Rows are points. Examples show where two turns around zero, p and q, send a point. Write where each new point lands after one turn and then the other. Backwards means that the second turn is done in reverse. Each puzzle has new turns, and all numbers are rounded.

Turn p:
[-22  13   7] => [11 23  7]
[ -2 -42  21] => [-32  11 -33]
[ 6 39 -7] => [18 -6 35]
[ 34 -26  10] => [-36 -24 -11]
[ 19   4 -13] => [  2 -23   6]
[-35  12 -17] => [36 19 -4]
Turn q:
[-2 26 16] => [-15 -11 -25]
[-14 -46  -5] => [37 -5 31]
[  3  34 -26] => [-16  32 -23]
[ 13 -14  15] => [ -6 -17  17]
Where do these land?
q, then p backwards: [-38 -19   8] => [-11  10 -41]
q, then p: [ 13 -11  16] => [-14  13 -14]
p, then q: [ 31  18 -40] => [  5 -22  49]
q, then p: [-7 11 16] => [  7  -8 -18]

Turn p:
[-12  43 -17 -11  13   5 -18   8] => [ 17   5  19 -12 -13  19  20 -35]
[  7 -67  26  15   8   0  28  11] => [-11 -14  -8  -4  35 -34 -38  47]
[-23  39 -16  15 -18 -22 -15 -17] => [ 17  11 -16  -4 -34  34  29  -2]
[ 16  11 -16 -15 -23  10 -17 -14] => [ -8  10  -8  28  -7  -2  20 -22]
[-28  25  -2 -21 -18  -1 -35   9] => [  5  32  -4 -15   6  18  35 -23]
[ 23 -64 -11  21  19   1  24  20] => [ 12 -42  -7   9  33 -41 -29  30]
[ 17 -48   9 -15  16 -19  48   4] => [-17 -30  -9   9  36   0 -52  21]
[-9 -3  5 11 -4 26 32 -2] => [ 10  16   1   1 -12 -15 -35   5]
[ 15  37  16   5  -9  -5 -16  10] => [-21  -1  -1 -20 -26   0  20 -20]
[ -7  25   5  -5  15   5 -31 -30] => [ -5  14  32   8 -16  20  29   0]
Turn q:
[-11 -19  17 -38  -6   6  35 -45] => [ -5  14  16   7  62  24   0 -24]
[  4  25  -4 -16  31   8 -19  20] => [ 28 -27  10  13 -24  13   8   9]
[-24 -24 -25  23  23 -16 -32  13] => [  9  33 -30  10 -40  15  -2  17]
[  6  14 -19  12  27  26 -14   4] => [ -1 -11  17   4 -40  19   0  -3]
[ 32  20   9  18 -27 -29  34  13] => [ -1  -5  18 -21  14 -58 -18   8]
[-27  25  18 -18  14  23  -4 -26] => [-10 -20  11  43  13  23  10 -13]
[ 29  21  -5   6 -21  -1 -24 -13] => [-21 -11  17 -13  -8 -15  29  19]
[-32 -37 -27   8 -32 -14  -1  34] => [ 12  33 -55 -17 -11 -18   5 -23]
[ 23 -25  36   7  -9  -3  25  -1] => [-13  -6  -3 -26  34  -3 -33  10]
Where do these land?
q, then p: [-24  11  -7 -15   6 -10 -40 -22] => [ 22  -6 -12 -12 -29 -21 -34  -1]
p, then q: [-14   9   2  15  45  38  24   0] => [-12 -34 -14 -10  24  -2  12  47]
q, then p: [ 12  21   5  -7 -51 -38  26  11] => [-13 -47  -3 -13  15  51  -4  12]
q, then p: [ 17  23  25  36   2   3 -34   8] => [ 20  11 -39 -25  33 -13   5  10]
q, then p backwards: [-27 -18 -15   1 -23 -30  -5  40] => [-14  -6 -18  24 -50  12   2  23]
q, then p: [-49  -2  34  10  14 -26   9  10] => [ 35 -35   3  -2 -21 -14  39   9]
p, then q backwards: [ 25  -2 -13  -1  30   7  -2 -16] => [ 3 38  9 -3 15 11  5 -8]
q, then p: [ 19  -8  -6 -40  -1  12   4  15] => [-23  -9  17  26  16  -8 -22  -8]
q, then p backwards: [ 24  16  -1   5   2  32  -1 -24] => [ 20  19  20 -11  31  -8 -10  -7]
q, then p: [ 18 -50 -24  -4 -22  12  18 -22] => [ -7  29  37  10  -2  36  -9 -34]

Turn p:
[ -2  35  -1  15   0   9   5   1 -10  30   5] => [ 14 -11   1  11  27  14  -4 -13  21 -18  15]
[ 14  19  -9   0  -9  -9   3  12  -6 -19  11] => [ 11 -13 -20  -4  -9   3  14 -14  -2  10  14]
[  5   7 -17  13 -12   6 -14  10  -8 -13 -12] => [-11 -17 -25  -3  -2   0   9  11   4  -6   9]
[  3  -1 -14  -6   0  12  14 -31   8  11  -4] => [  7  14  -5 -14   7   5 -21  -6  -8 -23 -12]
[  5 -15  36 -18 -22  -5   1  -1  14 -19  10] => [-19  27   9   0 -15  -2  -3 -10 -19  31  16]
[ 14  -6  -7   6  -5 -29 -11  -3  -4  24 -12] => [ 13   0 -10  26   8 -29  -5   8  -7  -8   1]
[  9  20  28  -2  21  11   7   1 -10 -20  -9] => [-12   9   2 -17  14  -1  21 -22  23  16  -4]
[ 12  31   7   2  22   8 -26  16  11  22  -3] => [  1 -20   7   7  49   3  17  -3  -2   4   3]
[ -5 -25  -9 -37 -19   9  11  -5   3  20   2] => [  1  16  -5  14  -8  19 -36   7 -18   8 -20]
[  7 -27 -17   9 -12   3  21   6   1 -13   3] => [ 13  13 -13 -12 -27   5  -3  23   0   1   2]
[ -5 -24  -9   7  13   2 -27   4 -11 -13  11] => [-12  -7   6   8 -17   1  27  18 -10  -9 -14]
[-57 -13  12  10  23 -15  16 -10  13  -9  -2] => [ -6 -11  53 -18 -25 -17 -18   0  18  -6 -11]
Turn q:
[-14  -6 -11   0  14  -5 -16 -13 -31 -14  -5] => [-15   4  12   4 -14   6   6  29  15  13  16]
[34 17 22 15 -2 -8  5  1 10 14 -1] => [ 15 -24 -11  -4   7  19  -8 -34   2   4   0]
[ 13   1  18 -14  33   7  17 -16  16 -12 -13] => [ -4 -26 -25 -34  -2   7  -7  15  -5 -11  -2]
[ -9 -19 -35 -30   1  -9 -21 -24  -9 -20   9] => [  8  21  13  -1 -29 -14  -7  42 -13  18  15]
[ -6  -6  -3  -3  14  -8  -1   0  13   1 -33] => [-14   7 -14 -22   0 -11 -17   1  16   0   5]
[ -7  28  11  25 -22   5   6  16   7   3  20] => [ 14  11   5  19  22  21  15 -23   1 -16 -13]
[ 14   5  21  -4 -37   6  12  10   5 -11  -2] => [ 22  -5   6  -2 -15  -5  13 -27   3 -21 -18]
[ 16 -11  16  12  14   8  16  17   1  10  -4] => [ -8 -31  -7   2  16  -8  -4 -11   5  -6  -7]
[ -8   7 -19  30 -14  25  -1   3  -6  22   5] => [ -6  14 -18  40  13  -1  17 -12   2   5   1]
[ 10  28   9   8 -13  19  -3  38   4  19   6] => [ -5  -2   1  28  11  11  -7 -38  -8 -29  -3]
[-27 -23  -6 -13  -3  -6 -29 -20  -6  -3  16] => [-10  22  19   2 -16  -1   0  28 -10  27 -15]
[-13  -6  -8 -20  10 -15  12 -13 -12  10  -3] => [-12   4   8 -20   1 -11  10  10 -12  12  18]
[ -2 -14 -14  -7   6 -19   3   2   8 -20   5] => [ 16   4  12 -11   5 -13 -12  21   3   1   3]
Where do these land?
p, then q: [ 17 -12  13 -12   4 -18  19   5  -6   0  11] => [ 10  -4 -12   1   1  12   5 -29  -3   9  16]
p, then q: [-3  8 12  0 -3  8 -5  9  4 11 11] => [ -9 -11  -6   7   8   9   5   4  -6   1 -11]
p, then q backwards: [-28 -23   8   7  -5  18  -1   5  -5 -16   7] => [-15   1  14 -14   8   1 -25  -6 -24 -14  -8]
p, then q: [ -8  14 -10 -23  12  15 -19   6   0  -7   7] => [-26  -6 -14  -2  -9 -19  14  12   5   5  -4]
q, then p: [ 16  -4   1   5 -24  14 -27  -6   6   2 -76] => [ -8 -26 -13 -11  -7 -10 -46  -6 -53 -27  29]
p, then q: [ 13  18   6  -9 -16   1  35   4   0  -7  17] => [ 12  -1 -20  15 -16  11   1  -6 -33  11   7]
p, then q backwards: [  1  -2 -18  11   4   2 -27 -66  -6   3   7] => [-15  22  11 -34 -12  37  21  38  16  -1  -4]
q, then p: [ -2  -8  -2   7   8   6  36   4 -21   7   0] => [ 26   9  19  -8 -24  -7  -1   4   6   7 -12]
p, then q backwards: [  5   3   0  -2  12   4  53   7  12 -13  -3] => [  6  -1   5   3 -11 -40  -4 -22  22 -17 -16]
q, then p: [-25  10   2  -2   1 -15 -26   8  -1   0 -11] => [-21 -15  16  -5  19  10  -6 -17   0   2  11]
p, then q: [ -7 -14  -4  -2  -2 -10   1  10  12  17  16] => [ -2 -19   9  16  -4   7  -1 -15  10   1  -7]
q, then p: [ 11   4   9  13  14 -13 -23   5   5   6   8] => [-18   4  10   6  20   7   7  15  -6 -13  -5]
q, then p: [ 11   6 -17   6  -5 -11 -17   9   0  -4   7] => [-2  4  2  5 14  1 19  0 -8 -8 17]

Turn p:
[ 12 -13  12  11 -17 -21  -5  -9  -9  -6  -9  -6 -10  18] => [ 19  -8  -9  13 -20  14   6  -3   3   8 -24   0 -11  -1]
[ -8 -16  -7 -10  24 -22 -18  12  -8   9   7  -4 -13   3] => [ 13  -6   9 -28 -17 -15  -1  -4  16 -14  -1  -2 -17   7]
[ 17  -1 -18 -12 -15 -23  20   5  15  -1   4  -6   4  12] => [ 20  -7  -8  15   2  -8  -4  15 -13 -21  -6  -3  -6 -25]
[  6   0 -10 -12  19  20  15  14   9  -9 -14  14  -8  22] => [ -3 -14 -10  -8  17  13 -26   5   1   3  23  -7 -18 -10]
[-17  -8  15  17 -16   9 -15  -7  16   0  22 -17 -12  -2] => [ 11  14   5  19   4   5  28 -20  20  -4   6   9   4  13]
[  2  23 -15   3 -20 -20 -15  -7  22 -19  -3 -25 -20 -11] => [ 29   0   1   9  15 -15  23 -12 -24   2  -9  33 -10  -3]
[ 11   0   2 -16   2  21  14 -10   3  -1   2  20   2  18] => [-14 -15 -14   2  11  22 -17  -1   2  -8   7  -6   9 -11]
[  9 -10  16   7 -15  22  23  -2   2  -8  -6  15  -7 -24] => [-14  14 -15  18  23   1 -14   2  15  19 -13  -1  13   0]
[-13  19  -8   2   2   4  11   1  -4  15 -15 -14  -1 -24] => [ -8  15  10  -3  -4 -23  -2   1  -9  19  12  14  10 -11]
[ -3 -19  14  18  18 -14  13  13   5  -1  23  15  10   7] => [-10  14  -1   5  -7   7  -1  23  23 -23  -3 -11 -19  12]
[-17 -13  18  -8  -4  19 -14  14  -6  11 -20  -4   0  -1] => [ -3 -13   5  -3  -3  -7   6  -8  20  29  14 -17   7   8]
[  8   9  15   4  -3  -8  17 -15   7   4 -11  17  22 -16] => [-27  -4   2  18   0  -2  -4  23  -6   4 -16   9  12  -2]
[  4  -7 -23   0  17  18 -21  -7 -10   9  10 -25  17  -5] => [  8  10  39 -17   0   4  -5 -17 -12  -9   7 -13  12   3]
[ 15  22  10   0  -2  18 -13   8 -12   8   2   4  -2 -14] => [  1   6  -4 -20   9   8   4   8  -4  16   2   6  27  10]
[-20  -4 -22   5  -3 -24 -15   1 -15 -11  -8  16   5  -9] => [ -6  -1  -7  -5 -16 -26  -2 -10 -21  -4 -11  -6 -16  23]
[-15  15  -7 -21  22  19  14   8   6 -18  12 -14   1   3] => [-15   7   4 -19  25   1   8  -7  -4  -8  24  -3 -13 -22]
[  9   4  11  11  -8 -19 -11 -19 -19  20   3  13  13  22] => [ -2 -11  -4   4 -40  21   3   8  -7  -9 -13   1  14   9]
Turn q:
[ 10  -2   3   7   7 -10  -7   5  -8  35   1  14  -6  -3] => [  7 -14  16   2  -9  -2  -3 -27  -1 -12  -5 -11  -3  16]
[ -3 -17   7   9  11  -9 -10  -2  -7   2 -16 -26   1  -7] => [-15   5  -3  -7  -5   9   3   5  -5  -7  24 -12   8  22]
[-16   6  13   4  10  -2  -6   7  -4  -6  15   7  48  -2] => [ 11  24 -15   9  26  19  -4 -23 -23   4   4  -7   0 -11]
[ 15   1  -3  12 -19  -2  -6  -4  -5  -9 -18   1   2  -2] => [ -2 -10  -5  -4  -8  13  -2  19  -2 -13  -9 -15   2  -6]
[  9  -7  -4   4 -33  23   1   4  14   0  11  -6   0  -1] => [ 15   3  12 -22  14  -7   5  21   6  -7 -17  -1  11 -10]
[ 13   5  -1  17   5 -14  23  -3  11  -8   3 -14   1  -8] => [  4  13  14  -7 -19  18   7  11  -2  10   8   1 -15  -4]
[ 13   5  -9 -46  -3  16  -2  -7   1  22 -30  10   0  -2] => [ -2 -52 -11  -7  11 -16   0   2 -14  18 -13   6   0  15]
[ 10 -11   9  22   7   4   7 -12  -1  -9  12 -26  -8  -5] => [ -3  23  15 -10  -5   7  -2  16  17   6  15 -15  -4   8]
[-27  16   2   9  -3   0  -7   5 -10   8  16 -16   9  -4] => [ -6  16  14  11  12  12  -1 -13  -3   2   6   4  27  -7]
[  4 -14  -4   3  -5  -9  20 -41  -6  -7  -4  14 -11  24] => [ -8 -12 -15 -20 -15   6 -25  -2  33   5   3   3 -19 -13]
[  3   7   3  -5  -3  25  10  14  -8  -9 -15   2 -12  -3] => [ -3  -4  -9   9   1  -4  19  15  10  10 -21  -2   6   8]
[-11   8   4  -1  -4 -12 -10  -5  -4  -2  13  18 -11  -9] => [ -8   8   4  12  -8  -9 -20 -10  -4  -7 -12   6   2  -6]
[-57   5  10  11   7  -2   2  10  13  -7   3  14  -9   1] => [  1  30 -17  17  -6   3  -4 -18   7  -8  -3  40  23   4]
[  4  12  10  11  11   6 -16   1  11   2  -6 -13  -8   3] => [ 8  0 10 17  4  6 -3 14  3 -7 11  1  2 17]
[ 12 -24  -6 -76   9 -11   2  11   4  -6  12  14  -8   9] => [-23 -22 -14 -13  20 -57   9 -12 -19  11   1  19 -37  -6]
[  8   4  -1   4   2  -8  -2  11  -4   1  -8 -11   3  15] => [ -4  -9   3   6   3  10  15   2   2 -10  11  -4  -6  -2]
[ 13   7 -36  16   2   5   0   5   3  -7  10  18   8  -5] => [ 29  -2   0   7 -19  -9   4   1  -5   3  -2 -15   3 -28]
Where do these land?
q, then p: [  0 -23   0 -19 -10  -4  -3   6 -20  18  22  -7  -1   9] => [-22 -11  13  -6  -5 -10  13 -10  11 -13 -12  13 -15 -17]
p, then q: [ 18  23 -28  -4  19 -21  -8  -1  13  -6 -13   6   5 -13] => [-27  -4 -19  19  -1 -17   5 -19  -2 -17 -10 -16 -16   6]
q, then p: [  8 -21   9   2 -20  -1  -9   5  -9   8  -5 -13 -33  -4] => [ -6 -20  -8  10   4  -7  28   2   4   2   5 -13 -28 -11]
q, then p: [ -7  -9   6  -3  -3   3  28 -16  -5  14  14  -9  18  18] => [-14 -17  12  -9  13  -1 -10  -9  16 -13  10  18  19 -10]
q, then p backwards: [  8  16 -35   7   0  -3 -12  15  21  -2 -29  25  -2 -11] => [ 13  11 -12  -4 -32 -38  -7  -5   3  20  -8   0   6  25]
p, then q: [-16 -14  10  -9 -10  13  18 -22 -23   6   6  -5  -4  -8] => [  6   0   0 -10  -4  20 -25   7 -16  13   4  13  24  -2]
p, then q: [ -8   1   7  -2 -22 -12 -14  -9 -11  -2  17 -13  -7  -9] => [  0 -14  -7 -14 -12  23  -2   6   0  16  -7   3 -11 -12]
q, then p: [-15 -16  11   3   2   9  -8  -2  -4  19   2 -34   0   0] => [-19  -9   8  -7   0  18  18   7   3 -24  16  -9  -4 -11]
q, then p: [-31  -8   5 -11  -7   5   7   3 -14 -11   7  -8  -1  20] => [-28  -1   8   3   6 -17  -6   2  -9 -19  16  13  -6   5]
p, then q backwards: [ 13  18  -8  33  19 -13  -3  16  -4  -3 -14  15  -1  -4] => [  9  -2  21  -5   6  -2   5 -16  33 -14 -10  -7  -4 -24]
p, then q backwards: [-22 -10  30 -27  -3 -13  17  -7   2   6   3   2  -2   8] => [  1  -3 -20  -4  -8  -3  11   6 -27 -13  -8   6 -21  28]
p, then q backwards: [ 11  -8  13   6   4   9   5  -7  -3 -20 -15  -2  32  13] => [ 24  26  13   1  -7  -6   3  -3 -23  -3  -7 -11  11  -9]
q, then p: [ 13  14  -8   4  17   8 -22  15   6  -1  -3  21   0 -23] => [ 23  15   1   5 -22  15  -2  10 -14  15 -21  -5  -5   2]
q, then p: [ 12  20 -14  13  10   0 -23  -8  20   0  -7  26  -8   8] => [ 31   8  -1   9   8  12  -6   5  -2   5 -26  -7  -3  27]
p, then q: [  8  20   3 -17  12  12  22  -4   0 -11   2  -7   2  14] => [ -1  15  -3   6  -3 -22   1  -6 -10  23  -8  -6  17  10]
q, then p: [ 13  -6 -13  21  20   1   4   2  22 -24   5   6   3 -10] => [ 30  16 -20  -5   6   1   4  14 -13   1  -5   9  17  -6]
p, then q: [ -4   3  11   4 -28   4   1  14   7   9   7  -3  -4  -7] => [ 20   0  11  -5  -9  16  11  -7  -5   5   7  -3  -8 -14]
